Each wall is flat, endless, passes through zero and stands at right angles to its row. A trip goes straight from one point to another. List the walls that it crosses, first one first.
(in the rows, 100 means zero)

Walls:
(1): 79 54
(2):  74 132
(3): 98 69
Trips:
 81 150 to 147  27 -> 2, 3, 1
119  79 to  52 132 -> 2, 3, 1
114  91 to 60 59 -> none
131 109 to 104 109 -> 2

Walls:
(1): 107 139  98 116  59  72
(2): 110  93 132 121 149  87
Trips:
 97 141 166 135 114 139 to 106 134  67  91  65  96 -> 2
 89  71  89 146  75  92 to 109  55 132 139 127  57 -> 2, 1
120  62 109 129 161  94 to 102 104  78  72  85 101 -> 2, 1
106  97 121  91  69  67 to  70 105  84 157 129 111 -> 2, 1
 73  72  22 142 142 140 to  99  89 100  94  94 123 -> none
 87  14 119 152 105  95 to  70 168  71  73  58 156 -> 2, 1
 91  88 121  90  69 114 to 111 195  76 146  61  99 -> none

Walls:
(1): 118  92 155  87 127 104  88 129  55  35 169
(2): 149  64 111  61 110  69  75  81  90  60 130
(3):  82 119 166  49  69 137 130  66 104  50 124
(4):  12 134  74  64 106  82 143  87 149 136  65
(5): 102  97 163  97 165  68  87  90 126  87  52
(6): 111  66 146 128 119  90  91 100  52 112  97
Trips:
130 142 112 123  75  60 127  45 126  47 106 to 123  80  92  92 116 114 108 119  95 114 142 -> 5, 6, 3
112 133 146  98 106 122 110  75  64  85 112 to  91 108 105  67  88 100  71 102 127 118 153 -> 5, 6, 4
170 139  78  89  85 112 133 101 104 146  61 to 152 104 116 110 143 129 140  44  98 111 106 -> 4, 5, 6, 3, 2, 1
118  52  82 139 142 105 134 113  83  49 136 to  72 125  58 131  81 165  80 117 115  91 111 -> 2, 6, 1, 4

Walls:
(1):  76 156  41  74 152  90 108  92  34  89  91  85 137  88 117  24 116  57
(2):  69 151 113 107  63 104 152  70 107  98 111 111 117  77 103 115  76  91
(3): 135 121  43  66  79  27 171  35 130 113 184  39  78  45 153 121  89 133
(4): 133  56  60 124  79 110 137 174 104  86  73  95 100 170  82 111 100 101
(5):  73 104  46 124 159  98 130  85  54 101  84 112 103  25 106  93 118  69
(6):  61 110 106  92 135  77 134 137 101 167  83  32  60  63  95 115  68 102
Trips:
 47  72  66  51 103 126 124 100  93 126 112 134  65  63 120  95  71 113 to  82  74 115  85  79  68  77 125 109 142 111  59 160  65 157  10  69 139 -> 2, 5
186  74 116 107  65  94  68  92  88  57  75  22  71  75  69  93  85 134 to  56  94  41  73  59  78  68 105  79  55 100 128 110 118 105  91 101  75 -> 1, 3, 5
104 137 142  63  89 120  58 119 113  92 136 134 130 118 110 108 155 148 to  75  84 117 139  95  36 115  93  71 138 109  38  43  87 138  91 103  48 -> 3, 6, 1, 5, 2
117 174  86 121 151 122 157 103  88  96  94 168 107  97 134  93 111 115 to 161 105  80  97  80 122 121  66  73  79  86 172 153 106   5  78  97 113 -> 3, 4
126  53 100  92  76 130  52 103  22 152  62  79  24  78  84  91 149 136 to 104 124 128 116  69  56  84 105 139  73 160  70  97 134  85 149 118 129 -> 5, 3, 6, 2

Walls:
(1):  71 102  97  97 113 106  96  87 117  89  96  98  91  63 132 147 117  85 141 125  57 107  94 149
(2): 109 120  60 129  96  95  75 118 131  96  85  92 123 146 103  73  99 110  63 110  97 101  92  83
(3): 123 121 103  90  65 122  97 168  89 103  86 104 110  91 126 144 123  88  89  69 106 122  95  92
(4): 125  88 119  76 128 108  90 108 110  82  83  74 101 100 103  68  96  88  99  79  92 111  78  69
Trips:
195 140 122  95 122  85  77  79  81 113 116 110  82 112  73 124 118 107  91  96  94  84  99 114 to  94 126 108 113 126 117  93 112 102 108  62 108 135  90  90  98  95 128 118 130  81 123 135 109 -> 2, 4, 1, 3
 81  97 125  98  96 124 112  96 126  92 107 134  96  65 111 131 117 134 119  89 122 118  93 108 to  92 113 112  82  96  91  89  81  88 112 113 125  58 115 124  75 130 106  74 121 113  90 105  90 -> 3, 1, 2
 81 103  59 109 116  69  90 138 102 110 112  83 118 119 107 111 106  88  92 108 125  68  87  80 to  86  97  91 135 137 117  97  83 110 118  83  98 108  89 107 124  72 110 115  88 115 108  90 103 -> 3, 1, 2
101 147  65 104 126 111  72  75 109  91  57 134  65 114  97  80  85 110  43  90  99  99 113  84 to  96  76 105  80 109  93  91 133  85 114 110  97  95  91 133  86  97  63  84 111 125  57 112 103 -> 3, 2
131  99 126 108 107  91  57 132 161 110 114 131 130 109  67 128 112  89  77  92 115  63 103 124 to  92  96 119  56  62 106 119 147 121  94  80  75 109 114 101  84 101 109 112  97 150 102 115  64 -> 4

Walls:
(1): 134  88 127  45 103  97  80  50  56  97 101 121 121  92  74 126  91 105  67  56 121 155  84 155  88 104  95  75 110 105 122 128  77  96 130 103 106  99  93 122 106 107  74  84  86 127 129 118
(2): 126  75  89  80 104  99  94 117 110  51 118  86 147 143  74  90  67 104 119  67 140 100 105  89  98  68 104  86  84 102  88 140  90 150  64 129 125  63 125  98  95 130  73 160  81  78 138 142
(3):  97 122  83 124  66 134 129  90  93  65 105  77  64  78 141  87  66 115 123  96  82 115  73 108 128 139 113 126  83  63  95  80 106  84  83  69  67 128  75 116 105  87  21 110 110  66  95 119
(4):  68 109 106  55  77  86  75 128  92 124 104 105 120 153 132 144  41  61 127 128  57 104  71 134 140  89  59  71  59 100  85 107 157  61 119 103  87 132  72  88 132 113  84  96  57  86 136 159
Trips:
107  68 116 140  65 110 120 122  63 110  81  59 100 117 119  96  88  92 114  85  88 160  93  67  95 102  61 127 124  70 109 112 114  86 122  82  69 136  75 137  93  75 122 110 111  74 117  91 to 110  91 130  55 134 100  79  79 108 161  30  75  98 128 100 112  87 125  78 135 160  66  82 141 116 102  85 120 127  96 102 130  88 123 131 129 170 117  61 101 107 140 158 151  85 176  63 110 -> 1, 3, 2
 83  92 133 109 154  68 135 119 117 120  57  97  91  77 121  76 129  99  97  99 118 116  76 128 138 111 135 101 110  80  82 130  88  68  77 155 116 106 102  53  71 101  49  95 100 106 149  74 to 103 144 132 146  71 104  59 105  97 101  57 115 100 111 125 114 124  76  83  56  86 143 111  54  92  43 115 124 108 138 126 102  82  89 101 126  65 119 120 101  82 100  84  90 131 122  89 147 -> 3
 72 108  55 114 114 106 101  97 121  79 118  83 124  64  97  90 114  97 130  81 108  77  86  76 102 137 103 147 112  72 110  62 118 122 107 148  64 109  73 134 106 107  84  69 110  51  53 103 to  52  70  48 123  71 130  99 107 101  94 145  90  60 121 107  96  83  65 118 100 121 146 134  39  95 104  75 129  85 116  74  72 115 107  92  79  97  55 149 108 147  83  94 111 153 110 116  97 -> 2
123 105 114 122 100  76  82  99  85  74  97  94  62 110 102  70  88  95  90 102  99  63  57  83  58 122 145  73  62  72  95 108 116  73  76 131 123 138  74 124  70  96 139 120 101 103  90 107 to  97 129  64 115 125 100  82  36 108 123  99 105  45  98 109  96 103 137 109 156  87  95  90 119  70 111 100  92  78  56  73 101  93 135 109  79  85  80  91 133 118  73 114 100  84 120 113  83 -> none
 63 132  87  79  83  69 104 108  69 117 138 126 106  52 110  93  81 117 101 160  84  95 148  65  73  31 112  90  88  88 110 114  80  91 115 112 130  74 135 123  68  64  80 127  48  87  49  42 to 101 101  58  64  82 130 124  90 105 153 108 115  78 136  83 105  79 100 100 108  99 117 106  78 106 131 106 123  99  50 152  73  71 133 113 103 117  96 102  73  93  87  88 103  83 114  69  89 -> 3
121  59  61  63 117  80 134  99  87 120  97 132 127 127  97  89 132 114  95  66 121 109 120 114  95  94 136 119 105  65  81 112  74 113  84 109  98 119 108 138 105  94  49 136 102 132 120  67 to 120 112 128 103  47 124 102 122 126  87  62 120  78  90 119  97 112  70  63 145 126  97 111  84 102  87 116  73 114  75  89  88  90  76  47 150   5 132 100  81  85  78  88  91 121 126 122  78 -> 3, 2, 1
107 123  71  92 133 117  67  84  79  69 109  86 113 129 156  98 127 128 121 100 125  98  71 109 152  84  83  48 103  69  87 140  56 131  96  81  96  77 124  76  92  98 119 139 117 122  12  77 to 116  86  33  93 116  81  89 125  95 128 110  66 111  98 105 106 113  97 105  84 135  74  93 100  96 101 122 153 100 130  98 109 106 109  82 107 100  92 113 151  85  82 151  55 164 115  65 121 -> 2
 80  87  69 128  98  76 122 139 127  38  97 141  66  73 130 130 131  63 120  65 100  43 108 139  67  77 126  47 137 136  94  82  95  94  93 103 124 132  88 105  57  94  78 123 108  76 139  70 to 140  90 101  92 124 117 104  96 109  77  89 125 155 102  73 125 133  62 122 144 161  56 129 104  69  68  71 101 111 111  95  68 110 148 111 110  83 123  75  91 135  86 102  64 104  78  82  77 -> 3
135 129 133  86  67 135  82 123 102 115 126  74  98  74  63 109 143  59  36  96 115  86 117  88 137 125 101 106  67 131 129 130 118  80 139 106  85  83 116 120 132  76 100  98 130  79  43 108 to  77 112 124  77  67  77 137  96  75  64 103  88 103  60  66  83 150 106  93  98  79 132  90  87 102  62  67  96 143  78  94 119 111  91 121 128 121 110 127 117 123  36 112 101  96  79 104 105 -> none
